Each row is a point. Examples show where two turns around zero, p and q, send a point. Where does a point land after both, in the order given? Backwards means that the second turn is done in reverse. Each puzzle has new turns, and all numbers are rounded.

Turn p:
-.15 -.14 .27 -> -.30 -.06 -.14
.01 -.16 -.44 -> .39 .16 -.21
-.20 .08 -.24 -> .10 .31 -.01
.34 .22 .40 -> -.18 -.40 .36
Turn q:
.51 -.11 .07 -> .12 .09 -.50
-.24 .30 .36 -> .21 -.43 .23
-.15 .08 -.19 -> -.01 .13 .22
-.12 -.26 -.25 -> -.31 .21 .07
Where do these land?
q, then p: .38 .44 -.45 -> .25 -.24 .65
q, then p: -.24 -.16 .08 -> -.21 .09 -.19
p, then q: .03 -.21 -.07 -> -.04 .22 -.04
p, then q: -.35 -.07 .33 -> -.11 -.03 .47
q, then p: .17 -.01 .11 -> .19 .02 -.05

Turn p:
-.10 .03 .04 .08 -> .05 -.12 .02 .04
.65 .09 -.05 .03 -> -.43 .31 .32 -.23
.31 .27 -.25 -.16 -> -.24 .36 .19 .18
-.42 .09 .09 -.05 -> .17 -.25 -.19 .26
.26 .16 .19 -.34 -> -.44 .14 -.17 .06
-.28 -.48 -.09 .14 -> .49 -.07 -.14 -.27
-.43 -.16 .08 .29 -> .39 -.38 -.03 -.04
Turn q:
.34 .04 -.14 -.29 -> .08 .13 .45 .01
.74 -.17 -.21 .10 -> .36 -.26 .56 -.35
.09 .00 .39 .12 -> -.31 -.16 -.03 -.23
-.47 .06 .07 .03 -> -.13 .11 -.40 .20
-.37 .31 -.16 .13 -> .00 -.10 -.27 .44
-.40 -.07 -.02 -.19 -> -.04 .33 -.27 .14
.06 -.17 .07 .09 -> .03 -.04 -.04 -.20
Where do these land?
q, then p: .06 .09 .19 -.07 -> .09 -.14 -.13 .08
q, then p: -.42 .12 -.15 .02 -> .19 .06 .41 .04
q, then p: .50 -.18 -.13 -.29 -> -.53 -.19 -.25 -.03
p, then q: -.43 -.38 .18 .17 -> .36 .19 .37 -.30
q, then p: .29 .34 -.09 .17 -> .06 -.22 -.12 -.42
